Rows are points. Each copy is the shape, with its points in the same order, turned, moved and blurred by noise. Is it also mirrored, or only turned?

Shape:
[[ 3.8 -4.6 -0.1]
 [ 1.4 -0.8 -4.5]
 [ 5.9  4.1  7.8]
 [-7.7 -0.3  3.2]
 [-5.9  3.5  4.5]
 [ 0.5  0.1  3.2]
 [ 0.3 -0.7 -1.3]
 [ 1.7  2.7  1.7]
 [ 0.0  1.0 -4.1]]
Copy 1, 9 rows:
[[-1.6 -4.2 -3.5]
 [ 0.9 -5.6  2.7]
 [ 5.1  5.4 -5.3]
 [-5.5  4.7  4.8]
 [-1.9  6.6  4.9]
 [-0.5  1.9 -0.6]
 [-0.6 -2.0  1.1]
 [ 2.6  1.1  0.8]
 [ 1.6 -3.7  3.5]]
Copy 1 is: mirrored
Copy 2, 9 rows:
[[-2.8 -5.4  3.4]
 [ 1.5 -3.7 -1.7]
 [-9.2  4.4  2.6]
 [ 5.6  4.3  6.1]
 [ 2.4  6.6  4.1]
 [-2.2  0.9  3.3]
 [ 0.0 -0.8  0.6]
 [-3.0  1.5  0.8]
 [ 1.3 -1.4 -2.0]]
Copy 2 is: mirrored
Copy 3 (9 x 3):
[[ 3.2 -4.1 -2.8]
 [-2.9 -1.5 -2.0]
 [ 8.2  5.4  3.1]
 [-0.9 -4.7  9.1]
 [-0.3 -0.3  9.5]
 [ 2.9 -1.0  3.1]
 [-0.5 -1.7  0.4]
 [ 1.6  2.0  2.5]
 [-3.4 -0.6 -0.5]]
Copy 3 is: only turned
Copy 4, 9 rows:
[[ 2.3  1.0 -3.5]
 [-3.3  4.2 -2.3]
 [ 7.1  3.3  7.5]
 [-4.5 -5.3  5.5]
 [-3.3 -2.1  8.8]
 [ 1.2  0.4  3.4]
 [-1.7  1.7 -0.1]
 [ 0.8  3.2  3.4]
 [-3.7  4.3 -0.1]]
Copy 4 is: only turned

Shape:
[[ 0.5 -2.0  1.5  0.4  5.4  2.9]
 [ 0.6 -5.5 -5.8  2.0 -3.3  4.0]
 [-1.6  0.3 -0.8 -2.1  2.8  3.1]
 [ 6.7 -3.9 -4.9  4.0 -5.4 -3.0]
 [ 1.9  1.2  1.6  2.5  0.2  6.8]
 [-5.3 -2.2 -3.9  3.5 -1.7  3.4]
 [-3.6  6.8  3.8 -1.3 -0.3 -4.7]
 [ 4.6  5.7  0.5 -1.5 -4.2  3.2]
 [ 0.8 -5.8 -3.0 -0.8  2.3 -1.3]
 [-3.5  4.9 -3.7 -1.4  7.0 -4.6]]
Copy 1:
[[-1.4 -1.6 -1.3 -1.5  4.8  3.3]
 [-1.7 -4.9  1.2  5.5 -0.7 -3.4]
 [ 1.8 -0.3  0.9 -1.0  4.4  1.0]
 [-2.3 -4.8 -5.0  3.6 -7.3 -3.2]
 [ 2.5  0.0 -2.4  4.3  2.9  5.1]
 [-3.3  0.9  2.6  5.1  2.9 -2.3]
 [ 3.2  8.0  1.0 -6.0 -2.7  1.6]
 [ 7.9  0.6 -2.4  1.0 -2.8  3.5]
 [-3.3 -4.5 -0.2 -2.4  0.7 -2.4]
 [ 1.1  6.1 -3.3 -7.4  4.4 -4.8]]
Copy 1 is: mirrored
Copy 2, 10 rows:
[[-7.0  0.3  1.4 -0.6  3.1 -0.3]
 [-2.6 -2.4 -0.1  1.4 -5.2  6.1]
 [-5.5  2.6 -0.2 -2.2 -0.8 -0.3]
 [ 5.4 -6.9 -0.1  0.0 -0.8  5.3]
 [-2.9  4.8  3.7  1.2  1.4  4.0]
 [-3.6  1.4 -0.9  4.8 -5.4  1.4]
 [ 2.3  5.0  0.8 -2.3  0.1 -8.8]
 [ 3.6  5.8  3.2 -4.6 -0.1  3.3]
 [-4.2 -5.1 -1.2 -1.2 -0.8  0.4]
 [-3.0  2.2 -7.5 -2.8  1.7 -6.6]]
Copy 2 is: only turned
Copy 3:
[[ 2.5  0.1  1.3 -2.3  4.9  1.1]
 [-1.1  2.6  0.7 -1.9 -3.0  9.1]
 [ 0.6  0.6 -1.3 -5.4  1.5  0.5]
 [-2.4  7.7  3.0  5.3 -4.4  5.6]
 [ 4.0 -0.9 -3.9  0.8  0.8  2.9]
 [-4.8 -1.3 -2.7 -2.8  0.4  7.5]
 [-5.8 -0.4 -3.4  0.1  0.7 -7.8]
 [ 3.0  2.5 -5.2  1.5 -5.6 -1.7]
 [-1.6  3.9  4.6 -3.1  1.9  3.3]
 [-5.8  5.7 -3.4 -5.5  6.4 -4.1]]
Copy 3 is: mirrored
Copy 4 (10 x 6):
[[-0.2 -0.9  6.6  1.0  4.9 -1.2]
 [-1.7 -8.4 -1.6 -0.8 -0.4  1.6]
 [ 2.2 -2.8  4.5 -3.3  1.9 -0.5]
 [-0.2 -4.9 -6.1  5.8 -2.4  1.3]
 [-1.3 -3.2  7.7  1.8 -1.6 -0.9]
 [-1.6 -7.7  1.1 -4.1 -1.3 -4.9]
 [ 4.5  6.4  2.8 -4.2 -2.9 -5.0]
 [ 3.1  0.5  3.8  0.8 -5.9  3.4]
 [ 0.3 -4.4 -1.9 -0.7  5.0  0.0]
 [10.2 -0.2  1.6 -4.9  3.6 -5.8]]
Copy 4 is: mirrored

Shape, 14 rows:
[[  3.3  -3.6  -3.1   1.6  -0.8   0.8   2.2   1.1  -1.4]
 [ -5.9  -0.7  -2.9   1.2  -1.5   2.9   4.1   0.3   8.7]
 [  3.0   5.3  -4.7   1.2  -0.2   1.3  -1.4   4.6   1.1]
 [  0.5  -4.2   3.2   7.9  -2.4  -4.3   0.7  -1.5  -1.9]
 [  2.5   2.3   1.7  12.7   4.7   0.3   2.9  -3.5  -2.9]
 [  2.8   0.2  -7.1   4.4  -1.0   1.9   3.3   4.8  -2.2]
 [  2.8  -4.0   0.3   2.0   2.6   1.0   4.1   0.8  -0.2]
 [ -0.5  -4.1   3.8   3.3  12.6   2.0   3.1  -0.1   4.2]
 [  1.6  -1.6   3.1  -1.3   0.6   0.1  -0.3  -2.2   4.7]
 [ -5.8  -1.9  -1.7   0.6  -1.6  -7.9   3.9  -1.5   1.9]
 [  0.4  -0.4   0.2   1.8   0.9   0.7   1.3  -2.9  -0.2]
 [  2.8  -4.0   2.4  -0.8   2.6   1.6 -13.3  -3.4  -2.1]
 [ -2.1  -2.3   2.8   0.8   0.2  -1.0  -0.5  -1.8   6.4]
 [ -7.5   0.0   3.8   2.1   1.3   1.1  -0.5   0.1  -2.3]]
Copy 1, 14 rows:
[[ -2.0  -2.7  -4.0  -2.2  -2.4  -3.8  -0.8   2.0  -1.6]
 [ -6.5   2.3  -7.6  -2.2  -4.0   3.8  -1.7   1.3   7.1]
 [ -0.4   6.2  -3.6  -6.7  -0.5  -5.9  -2.1   2.5   1.7]
 [ -3.1  -0.3   2.5   2.9  -5.1   0.9  -3.6   5.2  -5.0]
 [  2.8  -0.6   0.1   4.3  -3.1  -2.4 -11.2   7.9  -1.3]
 [ -1.0   1.3  -6.7  -5.2  -2.6  -6.1  -0.6   7.5  -0.3]
 [ -0.2  -4.7  -2.8  -2.5  -1.5  -1.4  -3.1   2.5   0.4]
 [ -0.6  -6.6  -3.4  -3.8   2.7   4.6 -11.7   0.4   2.0]
 [ -2.9  -0.8   0.6  -1.3  -2.8   1.2  -3.2  -4.0   2.6]
 [-11.5   1.4  -2.3   2.9   1.1   3.3  -0.4   2.7   0.5]
 [ -1.0  -0.1  -2.4   2.1  -2.6  -1.0  -3.7  -0.2   0.6]
 [  1.3   2.8   0.0  -1.7  -2.0  -1.6  -6.6 -10.9  -8.6]
 [ -5.7   0.6  -0.8  -0.3  -3.3   5.0  -4.4  -2.6   2.3]
 [  0.4   2.9  -2.6   1.7   1.6   6.9  -2.1   1.5  -2.0]]
Copy 1 is: only turned
Copy 2, 14 rows:
[[-2.2 -1.6  0.1  0.6 -3.8  2.4  1.6  2.2 -2.0]
 [-6.9 -3.0 -4.1  3.6  6.6  3.9  3.8 -5.1 -1.0]
 [-7.0  0.8  1.5 -7.0  0.6  3.0  1.4  1.2 -1.6]
 [-0.7  7.7  0.7  6.3 -2.1 -0.3  2.4  0.9  0.9]
 [-1.5 10.9  2.9  3.3 -1.3  5.3 -1.1 -1.1 -8.7]
 [-6.4 -0.7 -2.8 -2.4 -4.7  1.9  1.3  2.3 -4.9]
 [ 0.9  0.2  1.9  2.2 -0.2  3.1  3.5  0.7 -4.7]
 [ 2.2 -0.2  4.3  5.5  9.1  4.1  0.4  2.2 -8.4]
 [-0.6 -0.9  4.1  1.6  4.7  3.9  3.2 -2.2  1.6]
 [-5.7  1.1  0.4  5.3  1.7 -5.6  5.0 -4.0  0.2]
 [-0.7  1.9  2.4  0.9  0.2  2.1  1.0 -3.6 -1.6]
 [ 3.0  1.0  8.1  0.0  2.6  1.0 -9.1  3.3  6.9]
 [-2.1  0.9  2.4  4.0  6.0  2.7  2.6 -2.9  2.4]
 [ 1.4  3.2 -2.8  1.7  5.7 -2.6 -2.7 -2.9 -1.2]]
Copy 2 is: mirrored

Shape (17 x 12):
[[ -2.9   3.1   2.8   7.4   2.0 -11.5   1.1   2.5   0.8  -1.6   4.1  -1.0]
 [ -2.7   5.0   8.9  -2.1   2.6   6.1   3.4   2.6   5.0  -1.4  -1.2  -0.5]
 [ -2.6   1.7  -3.0   0.1  -0.5   2.8  -0.8   1.8  -4.4   1.5   0.8   1.8]
 [ -1.0   2.2   4.7   5.3   2.8 -12.4   2.7  -4.7  -3.9  -3.9  -4.0  -2.1]
 [ -0.5   3.8  -1.3   6.2   0.5  -8.8  -3.0  -4.7  -1.9  -5.3   2.2  -5.8]
 [  3.2  -2.7   0.2   8.7   6.9  -8.8   1.0  -4.8  -1.5   0.1   3.5  -6.3]
 [ -4.3   1.2   4.3  -8.6   0.0   3.2   3.5   0.8   9.7   2.6   0.5   0.5]
 [  4.0  -3.5  -0.4   0.4  -3.6   0.9  -2.8   3.5  -1.9  -1.3  -0.6   2.5]
 [ -5.2  -3.4  -0.4   3.2  -2.4   0.8  -0.5   0.5   0.7  -4.4   1.1   0.9]
 [ -0.3  -4.3   2.4  -2.8   2.8   0.3  -7.2   1.8  -4.0  -1.4   1.8  -1.5]
 [  1.1  -3.5   0.1  -3.0  -1.0   2.6  -4.1   2.2  -3.2  -1.8   1.3   2.3]
 [ -4.1   4.4   6.6   0.9  -2.4   2.1  -1.4   1.3   7.8   3.1  -4.6   0.7]
 [ -2.5  -3.5   1.8  -0.4  -0.2   1.7  -4.1  -1.9  -3.2   2.9   3.3   2.5]
 [  0.7   0.0   0.0  -1.8   3.4   1.9  -4.6  -0.8   2.0  -0.9   3.2   5.3]
 [ -3.3  -3.2   0.9   1.5  -1.3   0.5  -4.9   3.9  -4.4  -2.2  -2.6   0.5]
 [ -0.9  -5.4   1.0   0.2  -1.2   5.2  -5.7   0.3  -4.7  -3.5   0.8   6.0]
 [  1.4  -2.1   4.9  -1.4  -3.4   2.1  -2.8  -0.7  -3.4  -0.4   4.9   0.7]]
Copy 1:
[[ 6.0  5.8  2.1 -0.2  1.1 -0.6  5.5 -0.4 -2.3 -5.2  2.4  6.7]
 [ 0.3 -1.1  3.2  0.6 -6.6  9.2  3.9  5.3 -1.1 -0.6 -0.4 -6.2]
 [-1.4  0.4  1.9 -4.7  0.7 -0.7 -0.9  2.2  2.5  0.5 -6.3 -0.6]
 [ 1.1  6.1 -2.6  5.4 -3.7 -0.5  1.4  2.2 -0.6 -5.5  2.4 11.6]
 [ 3.3  5.6 -4.5 -2.3  0.3 -1.7 -2.0 -0.4  0.9 -9.4  3.3  6.5]
 [ 0.3 11.2 -4.8  3.1  4.5  1.3 -0.6 -3.6 -4.2 -6.2  1.8  5.7]
 [ 1.7 -4.2  5.5  0.4 -7.4 10.7  2.3 -4.4  2.3 -0.4 -3.4 -5.5]
 [-1.9 -3.1  2.9  1.0  4.7 -1.9 -3.2  0.6  2.3  2.1 -0.5 -0.5]
 [-0.6  1.3  2.0  0.8  1.9 -0.7  3.4  0.0  6.7 -3.7 -0.7 -1.8]
 [-7.4 -4.0  1.5 -1.2  4.0  1.2 -0.1 -1.1 -0.9 -4.9 -1.6  0.9]
 [-3.8 -5.3  1.6 -0.2  4.1  0.4 -1.4  0.4  2.3 -1.3 -3.4 -1.1]
 [ 1.3  1.2 10.2 -1.2 -6.2  7.6 -1.1  3.6  2.9 -1.8  1.6 -2.2]
 [-3.1 -0.1  4.1  0.6  4.1  1.2 -1.7 -0.2  1.5 -4.9 -7.1 -0.3]
 [-0.2 -3.9  1.9 -1.5  5.4  7.4 -1.2  1.1  2.6 -2.9 -3.9 -0.1]
 [-6.1 -1.2  4.0 -1.6  2.2 -2.4  0.7  2.3  3.8 -1.5 -0.7  1.8]
 [-5.4 -4.8  2.3  1.7  7.0 -0.7 -0.6  3.7  5.4 -2.6 -4.9 -2.0]
 [-0.8 -4.0  2.6  2.1  2.6 -0.5 -2.5  0.6 -1.4 -5.3 -4.2 -3.4]]
Copy 1 is: mirrored
Copy 2:
[[  9.3   6.2  -2.2   3.5  -1.8  -4.9  -4.7   2.3  -3.0   2.7  -6.0   7.3]
 [  5.3  -3.7   2.5  -7.6   5.0  -5.0  -5.1   5.6  -3.3   0.0   4.1  -1.7]
 [ -0.9  -2.2   0.9   4.3   0.8  -2.0   0.6   1.5  -0.4   0.8  -0.5  -0.8]
 [ 14.0   5.3  -3.2   1.3   3.7   2.5  -0.7   0.4   1.7   5.0  -5.6   6.4]
 [ 10.0   2.3  -2.8   5.1   0.9  -4.6  -3.1  -4.4   5.2   3.6  -2.7   7.9]
 [  8.2   5.5  -5.8   5.1   2.4  -0.3  -5.2  -6.5  -3.7   6.5   0.4   9.4]
 [  0.4  -1.6  -0.5 -12.6  -1.1  -5.3  -0.7   4.3  -2.6  -0.2   5.0   0.7]
 [  0.8   0.6   3.0   1.0   0.8  -2.1   1.5  -5.9  -3.0  -2.6  -2.9  -2.8]
 [  2.1  -3.4   3.1  -0.1   1.7  -5.8   1.8  -2.2  -2.8   3.2  -4.1   3.4]
 [ -2.0   5.1   4.0   0.1   4.0  -2.7  -2.2  -5.3   0.1   4.7  -1.0  -1.5]
 [ -2.5   0.8   4.5  -0.1   2.3  -2.9   1.0  -4.3  -0.9  -0.5  -1.5  -1.8]
 [  9.0  -2.3   0.7  -7.0  -2.8  -6.5  -0.2   3.5  -2.3   1.4   2.7  -4.4]
 [ -0.6   3.1   3.6   2.4   0.7  -3.7   3.0  -1.7  -2.9   4.1   2.5   0.0]
 [ -0.8   1.2   6.8  -1.0  -1.9  -1.1  -2.7  -1.5  -1.6   0.2   3.2   2.5]
 [  0.6   0.0   3.4   2.2   2.6  -3.2   0.8  -3.0  -0.5   4.8  -5.9  -3.3]
 [ -1.4  -1.6  10.1   2.4   3.6  -2.5   3.6  -4.5  -2.3   2.1  -1.2  -1.1]
 [  1.3   3.9   3.7   1.3   5.4  -6.2   2.6  -3.3  -1.6  -0.8   2.1  -0.2]]
Copy 2 is: only turned
